Every row gives one point. Each copy is the shape, with its points in the same order, turned, moved and blurred by noise. Some copies are also mirrored. Which?

Shape, 8 rows:
[[-30 -62]
 [-27  29]
 [ -5   4]
 [ 33 -72]
 [ 14  41]
 [ 13  13]
 [ 12  34]
 [ 21 -63]]
Copy 1 (8 x 2):
[[ 43 -66]
 [ 34  26]
 [ 14  -1]
 [-16 -82]
 [-12  36]
 [ -5   2]
 [ -8  26]
 [ -8 -71]]
Copy 1 is: mirrored
Copy 2:
[[  2  58]
 [-22 -29]
 [ 11  -8]
 [ 71  47]
 [ 20 -53]
 [ 28 -31]
 [ 27 -53]
 [ 55  43]]
Copy 2 is: mirrored
Copy 3, 8 rows:
[[-11 -56]
 [-49  29]
 [-14  11]
 [ 51 -38]
 [-10  65]
 [ -2  30]
 [-13  52]
 [ 42 -34]]
Copy 3 is: only turned
Copy 4, 8 rows:
[[ 61  27]
 [-26   8]
 [  7   8]
 [ 84 -25]
 [-12 -26]
 [  6 -19]
 [-21 -21]
 [ 80  -9]]
Copy 4 is: mirrored

Shape:
[[  16   27   52  -22]
 [ -45   11   48  -47]
 [ -31  -12   59  -11]
 [ -51  -20 -103  -21]
 [ -71  -20   -6    9]
 [  44  -11   11    4]
 [  10  -27  -34  -35]
 [   0   -1   -6    9]
 [  10   42  -19   -7]]
Copy 1 (9 x 4):
[[-34  50  17  26]
 [  0  30  65  53]
 [-24   3  35  54]
 [121 -18  10 -21]
 [ 50 -27  20  53]
 [-27  13 -18 -19]
 [ 30   3  19 -38]
 [ 16   9 -14  11]
 [ 27  52 -18   4]]
Copy 1 is: mirrored
Copy 2 (9 x 4):
[[ -5 -29 -30  40]
 [-22 -44  37  46]
 [ 19 -48  31  28]
 [-57  34  83 -74]
 [  1  -7  83  -1]
 [ 19 -10 -31 -27]
 [-32 -24  13 -52]
 [  0   8  17  -4]
 [-25  46  -6   3]]
Copy 2 is: mirrored
Copy 3 (9 x 4):
[[ -45   29   17   -9]
 [ -64  -16    2   26]
 [ -54    4  -18   26]
 [  66 -105  -12    8]
 [  10  -42  -32   49]
 [  10   15  -18  -42]
 [   1  -45  -14  -37]
 [  16   -3   -9    4]
 [  14   -4   36  -17]]
Copy 3 is: mirrored
